Each row of a before or after table is a point. One or more steps were done to the points. Then noise was added and the rows were shuffled. The steps act on how far a point lies along the listed directions, d1 being the first. What was done? A step turns or swaps two directions, mirrors them in a line or flattens them onto one, adds a multiple of one to another, or multiplies one. Angles are multiples of 10 degrees, from the lower direction toward the higher: turns from -170 to 170, lines from 10 to 170 but not 90. Use the fewest steps. Two steps may share a direction if one is a turn and the other turns, adds or multiplies; they go together, in the order done. Otherwise the lowest direction goes first.
In the rows, zero is written as 128.

Directions:
(1): [123  74]
(2): [182 123]
Before, 8 rows:
[[173 155]
 [213 157]
 [174 110]
 [134 177]
 [161 132]
 [159 122]
 [ 88 128]
 [ 81 173]]
After:
[[179 141]
 [217 125]
 [151 171]
 [ 91 142]
 [155 113]
 [160 119]
 [ 99 186]
 [167  96]]
Steps: turn d1 and d2 by -20 degrees

Directions:
(1): [113 170 178]
(2): [143 180  89]
(3): [191 126 149]
Before:
[[161 178 141]
 [ 53  91 156]
 [ 63 140 153]
 [ 99 140  86]
 [ 82  81 126]
 [100  63 129]
 [ 96  81  98]
 [118 132 174]
 [164 112  85]
 [159  96 189]
 [166 136  83]
 [191 128  87]]
After, 12 rows:
[[185  97 123]
 [149 123  90]
 [180 157 152]
 [138 173  68]
 [175 177 146]
 [161 160 174]
 [213 134 132]
 [ 93 154 158]
 [ 69 146 154]
 [ 87  99  95]
 [ 74 132 159]
 [135 109 172]]
Steps: multiply d1 by -1; turn d2 and d3 by -150 degrees

Directions:
(1): [151 151 164 188]
(2): [ 64 100 154 148]
(3): [114 131  65 170]
(4): [ 94 196 129 113]
Before, 11 rows:
[[156 100 236 169]
 [111 173 139  71]
 [156 100 110 168]
 [122  58 109 145]
 [ 97 132 104 129]
 [110 129  70 139]
 [133 168 130 116]
 [ 67 158 114 130]
 [175 108 212 173]
 [ 74 120 141 102]
 [137 190  98 159]]
After, 11 rows:
[[108 179 139  72]
 [126 180 130 112]
 [ 85  96 140 104]
 [127 204  96 155]
 [177 107 214 174]
 [154 105 113 165]
 [128  46 109 148]
 [108 132  70 133]
 [ 78 145 111 132]
 [164  86 236 176]
 [101 123 105 126]]
Steps: add -0.5 times d2 to d4

Directions:
(1): [169  81 117  65 155 144 149 178]
(2): [191 114 153 141  49 154 124 122]
(3): [ 93 179 147  99  82 116 158 189]
(4): [ 85 101 102 139 112 191 191 108]
(5): [131 105  45 154  95  81 128 152]
(6): [157 172  96  74 120 109 161  67]
Before:
[[ 67 169 105 126  94 133 197  91]
 [107  98  56 169 134 145 142  71]
 [147 128  89 106  94 170 201 127]
 [113 174 139 109 119 135 170 115]
 [139  74 157  92 222 132 132 195]
 [171  55  93  84 227  94 108 155]
 [119 132 198  98 148 135  98 147]
 [124 164 193  79 161 111 135 161]
 [ 98 138  90 105 172 116 145  64]
 [ 98 162 206  78 161 171 144 136]
 [128  61 127 107 198  86  91 193]
 [168 124  91  98  88 132 150  93]
 [143  74 103  93 204  88 107 197]
 [ 92 107 126 116 141 137 131 117]]
After, 14 rows:
[[213  66 152  72 129 115 112 158]
 [214  67 165  95 131 135 104 180]
 [123  99 115 120 101 137 134 113]
 [ 70 119 162 158 161 157 108 131]
 [199  37 159 124 173 137  85 162]
 [117 110  49 138  72  85 140 185]
 [149 121 105 135  77  66 125 200]
 [203  52 103 103 135 114 139 198]
 [113 112 137 155 149 193 137  53]
 [ 81 145 139 175  45 154 173 110]
 [138 117  83 101 108  71 113 161]
 [103 142 120 169  81 122 146 151]
 [ 79 116 141 166 135 189 165 161]
 [119  99 130 189  90 145 107 100]]
Steps: mirror d1 and d6 in the line at 160 degrees; add -0.5 times d3 to d2; turn d2 and d5 by -160 degrees

Directions:
(1): [122 189 144 103 134 170 194 136  78]
(2): [134  81 167 114 104 167 150  46 135]
(3): [195  77 113 146 157 180 143 171 118]
Before:
[[162  93 135 151 129 175 154  88  96]
 [ 60 204 169 119  97 127 163  79 121]
 [105 189  96  99 156 115 142 178 124]
 [136  65 149 140 124 138 121 102 152]
 [ 97  88 155 124  95 114 117  71 159]
 [177  58 123 152 137 125  99 111 168]
 [157 141 141 136 159 182 172 210 104]
 [ 88 156 136 121 134 131 165 110 102]
 [ 62 198 103 115 136  65 100 167 112]
 [ 48 201 125 119 149  42  96 146 123]
 [ 99 189 144  91 139  95 146 100  92]
 [178  31 138 135 131 170 107  96 175]
 [172  21 126 185 134 111 107 104 173]]
After (13 x 9):
[[113  80 164 128 113 134 128  73 150]
 [112 115 141 127 110  98  99  68 169]
 [168 109  90 157 209 136 127 251  98]
 [144  48 151 135 118 168 137  89 150]
 [181  97 142 152 145 212 182 152 114]
 [ 64 208 154 113 123  98 138 149 122]
 [159 135  72 145 188 128 118 247  95]
 [181 123 124 118 174 155 155 148  90]
 [128 118 121 134 149 159 161 129 101]
 [106 129 155 134  92 135 140  44 111]
 [106  80 154 163 106  75 118  50 174]
 [122 179  84 109 169 117 137 210 124]
 [ 90 100 169 110  86 120 109  28 177]]
Steps: multiply d1 by 0.7; multiply d2 by 1.3; multiply d3 by -1

Directions:
(1): [148 149  83  77 176 122 144 175 166  99  67]
(2): [135  94  99 187 113 111 172 173  60 117  88]
Before, 13 rows:
[[122 134 135 122 102 143  72  88 156 162 170]
 [121 133 130 138 138 120 155 164 120 104  66]
 [174 139  78  99 168 152 138 178 135 110  65]
 [169 175  61  26 219 126 151 204 235  81  48]
 [116 173 141  93 119 133  92 102 194 168 181]
 [142 136  95  67 198 112 166 177 139  89  77]
 [106 133 148 111 144 141 111 108 154 121 133]
 [136 206 120  16 208 143  79 135 232  82 124]
 [137 100  96 179 109 126 159 153  96 116 106]
 [136  83 115 190 103 121 162 146  53 143  95]
 [123 113 193 118  80 154 105  93 146 160 175]
 [139 104 109 142 148 127 166 152  88 118 105]
 [155 126  83 131 166 119 153 161 137  99  82]]
After:
[[122 104 155 152 118 139 134  99  94 143 165]
 [151  65  76 240 103 100 222 221  23 106  65]
 [122  79 127 180 124 104 182 157  35 114 122]
 [114 117 179 141  94 147  95  59 122 174 182]
 [142 141 140  50 140 149 118 150 195 124 104]
 [104 116 169 173 100 126 140 121  96 128 117]
 [117 111 146 162  89 143 115  88 130 143 176]
 [115 124 118 118 153 132 138 148 141 104  97]
 [146 147  85  84 148 131  99 146 180 131  98]
 [138  95 125 199 112 122 144 122  79 127 137]
 [151 123  53 160 166 102 182 237  69  58  32]
 [153  97 114 195 101 147 147 144  51 139 118]
 [142 163  69  93 154 114 147 188 173 132  88]]
Steps: turn d1 and d2 by 100 degrees

Directions:
(1): [133 110 206 132  86  69 126 147 127 147 154  59]
(2): [128 138 199 119 186 149 139  69  98 124 188 155]
(3): [214 128  93 171 152 144 153 101 107 114 135  61]
(4): [154 120 170 143 188 117 131 126 214 143  68 133]
Before, 10 rows:
[[ 75 176  76 115 154 193 114 109  19 122 146 227]
 [169 123 197 136 100 105 155 141 149 135 156  53]
 [205 114 180 164 135  54 138 144 167 166 105  23]
 [171 128 182 130 201 162 121 100 136 114 118 165]
 [138 131  67 148 146 162 128 116 152 130 124 161]
 [179 140  94 152 185 146 141 110 171 135  92 120]
 [ 92 110 139 114  53  65 119 165 157 133 104  98]
 [110 132  79 113 110 164 141 131  97 118 135 124]
 [141 133 109 148 148 148 144  96 161 115 103 171]
 [108 141 125  91  67 130 130 146 116 123 161 127]]
After, 10 rows:
[[167 136 146 139 179 127 131 113 173 147 106 128]
 [ 84 168 133 115 143 168 121 100  10 132 179 196]
 [134 129 130 146 146 144 131 107 148 137 148 141]
 [ 96 128 125 105 102 150 137 130 101 126 144 123]
 [172 127 172 132 202 169 125  96 134 111 109 163]
 [144 128 131 127 106 129 145 153 166 128 115 104]
 [174 122 126 151 140  71 128 161 195 163  62  74]
 [116 118  98 126  57  86 127 156 143 126 105  86]
 [145 133 145 148 144 136 151  90 154 116 127 150]
 [114 141 109  94  73 132 126 147 110 119 158 126]]
Steps: flatten d1 and d2 onto the line at 120 degrees; flatten d3 and d4 onto the line at 70 degrees

Directions:
(1): [ 93 136  96 220 150 120  70 151  59 153 142 119 107 116 120 127  80 181]
(2): [113 135  56 124 120 119 183 176 165 183 154  84 141  69  88  83 162 144]
(3): [128 114 118 115 184 171 156 163  57  88 143 119 113 155  55 173 188 109]
(4): [140  67 166 126 187 108 136 173 145 173  69 122 159  87 107 172  68  95]
(5): [ 88 132 169 180 138 148 158  96 167 198 178 149 149 205  84 126 122 102]
Before, 9 rows:
[[145  86 158 126 177 149  96 152  94  82  89 137 116 101 134 178 105 120]
 [145 129  89  66 164 124 136 165 129 103 107  78 114  65 135 146 159 105]
 [124 116 148 187 158 105  61 139 120 139  85 157 117 115 154 139  31 159]
 [142 139 118 111 131 159 134 120  92  64 133 138 129 136 123 135 180 119]
 [120 145  77 112  95 102 127 150 144 127 117  92 113  54 170  84 125 174]
 [148 107 134  94 126 133 114 134 119  90  88 125 114  92 144 132 113 134]
 [137 127 106 102 118  82 140 126 161 174 117 103 143  60 134 113 109 135]
 [131  93  85 127 148  86 116 189 138 170  98  91 118  50 140 119  88 131]
 [130 121 117 175 142  99  93 150 132 172 117 119 140  70 143 110  89 172]]
After:
[[100 171  24 134  61 103 162 139 192 191 203  84 111  92 137  26 174 159]
 [115 135 165 135 107 163 118  81 130 109 149 152 114 186 129 126 129 129]
 [124 167  61  85  72  92 193 114 212 202 167  89 148  66 124  57 170 144]
 [115 110 163 165 191 170 126 130  69 112 132 150 143 172  77 171 142  98]
 [140 163 175 154  77 109  25  54 142  73 103 186  97 174 233 104  52 164]
 [120 143 178 172 140 186  54  73  53  38 155 173  87 202 158 168 127 145]
 [128 160  86 149  77  96 119 116 192 181 151 122 138  75 170  54 129 184]
 [ 78 174  62 135 149 157 181 142 142 164 214  80 113 138  69 104 208 114]
 [ 79 151  86 137  85 109 206 135 252 238 177  84 154  90 115  39 146 145]]
Steps: multiply d3 by 1.6; turn d1 and d3 by -30 degrees; multiply d2 by 2.5; turn d4 and d5 by -150 degrees

Directions:
(1): [112 139 115 101  66 157  74 180 131 110 187 135 118 158 125 152  73  48
 165  83]
(2): [104 174  75 177 149  97  99 185 168  64  73  80 118  83 121 141  87 125
 116 161]
(3): [ 60 133 170 204 165 123 100 151  99 104 198 148 138 123 151 141 193 105
  79 126]
(4): [ 92  94 196 129 152  93 160 159 146 106  81 187 117  87 170 115 102 124
 197  72]
Before:
[[121 135 159 168 169 119 158 124  87 137 121 151 119  99 151  97 176 161
  104 117]
 [180 136 105  99 154 154 166  74 111 180 115  87 130 150 108 106 149 180
   59 183]
 [ 93 103 156 138 161  78 140 157 132 118  95 171 121  85 152 126 126 139
  164 104]
 [ 75 126 131 159 110 140  51 183 100  91 213 141 122 151 176 147 120  52
  107  86]
 [105 136 153 136 158 101 173 134 142 117  82 136 148  93 156 115  98 159
  131 134]
 [114 120 153 159 191  95 139 126 143 118  84 117 159 119 159 116 161 162
  107 149]
 [ 67 212  65 194 126 150  53 194 119  89 172  73 125 150 105 159 124  71
   54 203]
 [115 167  79 111  86 175  66 154 116 129 243 117 111 153 104 163 113  44
   96 122]]
After (8 x 20):
[[130 132 135  68  78 170 115 169 122 141 179 142 104 164 137 138  62  56
  157  80]
 [140 140  75 140 143 116 110 112 106 149 142  97 137 133 103 138 164 156
   74 175]
 [122 155  93 136 121 146  69 149 137 113 164  81 155 172 129 145 128  97
   97 152]
 [ 10 149 193 207 175  89 115 231 135  69 105 179 114  86 178 132 112  77
  141 120]
 [125 157 110 134 120 150 123 115 115 139 177 104 161 150 123 132 135 132
   67 160]
 [104 123 126 178 196  69 146 151 146  81  28 117 116  64 183 104 114 169
  111 135]
 [ 89 115 174 136 192  80 176 154 163  96  63 182  99  41 171 119 102 141
  178  96]
 [151 181  64 139 101 145 101 158 108 122 135  85 110 133 110 131 101 120
  107 134]]
Steps: turn d1 and d4 by 140 degrees; swap d2 and d3

Directions:
(1): [128 105  67 153 111 149 184 118  70 137 149 208  92 106 130 109 172 121
  85 135 117  45 170 169]
(2): [141 118  91 126  72 155  99 214 140 108 148  68 107 131 129 133 103  79
  83 174 209 110 176 103]
(3): [ 95 200 135 130 140 141 139 126 105 165 108  43  77 164 149 125 173 122
 116 202  86  84  73 154]
(4): [ 77 130  85 106 156  71 103 194 179 169 147 152 124 131  75 182 145  72
 145 118  51 108 151 109]
(5): [100 133 126  75 147 146 141 199 117 148 117 119 152  20 160  73 177 139
 134  86 150 114  74  93]
Before (12 x 24):
[[114 142 107 116 152 116 165 118  94 159 122 182 124 118 132 127 171 138
  142 127  62  83  98 153]
 [142 151 165 136 144 133 144 117 134 116 111 113 147 146 141 112 114 148
  143 132 149 147 105 126]
 [178 123 161 134 121 141 128  55 124 101 112 133 156 136 145 124 112 160
  146 130 151 154 126 130]
 [116 108  81 136 128 105 145 142 147 141 139 176 119 123 106 141 153 108
  115 121 117 107 141 142]
 [162  99 114 156  89 141 116 140 127  97 136 121 124 138 122 125  79 123
  122 124 195 162 177 119]
 [132 110  95 135 104 138 128 170 130 120 142 133 125 113 127 134 128 108
  106 122 154 113 151 108]
 [127 128 125 107 134 111 136 120 138 137 118 143 143 109 122 137 133 121
  136  96 113 126 138 124]
 [123 115  96 132 127 117 106 148 130 137 140 146 127 114 113 152 131  96
  128 122 106 120 138 107]
 [137 102 104 163 130 118 142  84 112 122 152 199 106 172  91 161 122 135
  113 127  94 115 180 172]
 [110 105  95 122 125 115 146 167 122 147 144 185 122  76 123 110 151 112
  118  99 116  93 143 115]
 [111 104 115 139 137  95 134 148 140 134 146 186 134 125 100 148 125 115
  138 106 114 119 169 122]
 [131 113 113 125 134 105 138 128 129 155 134 178 127 112 112 135 159 111
  123 114  99  96 137 144]]
After:
[[154 104 152 122 139 121 148  87 116 134 120 185 155  92 135 103 149 155
  137  84 128 130 112 140]
 [165  90 141 148 103 143 140 103 113 103 134 166 140 108 144  94  99 150
  119 101 176 149 144 121]
 [103  97 120  96 174 108 137 147 134 143 138 212 160  60 103 122 158 157
  152  49  91 141 123 118]
 [157 101  93 138  70 159 109 197 139  94 149  89 123 122 135 131  96  95
   89 146 214 127 172  94]
 [140 129 152 112 138 120 146  79 123 130 106 137 151 115 138 121 128 150
  144  91 118 142 114 133]
 [144 116 145 131 170 118 193  26  71 138 111 248 158 108 143 107 162 200
  168  72  55 121  83 173]
 [123 143 139 113 165  81 112  86 164 151 116 152 152 152  97 173 138 123
  179 122  49 140 123 124]
 [140  99 116 127 121 135 147 130 133 115 127 162 147  89 138 101 142 143
  118  97 173 139 116 129]
 [149 115 118 126 111 153 112 142 110 113 127 115 137  90 146 113 127 123
  118 120 166 133 116 100]
 [119 161 147 139 163 105 143 116 145 141 116 131 131 173 112 144 129 128
  147 145  89 125 114 139]
 [132 114  83 126  81 126  70 246 172 115 147  56 112 135 101 154  77  65
  112 151 201 149 191  81]
 [126 111 159 123 142 122 139 137 126 118 125 155 161  82 138 102 125 158
  147  86 159 151 117 107]]
Steps: turn d1 and d3 by -50 degrees; multiply d2 by 2.5; turn d4 and d5 by 130 degrees
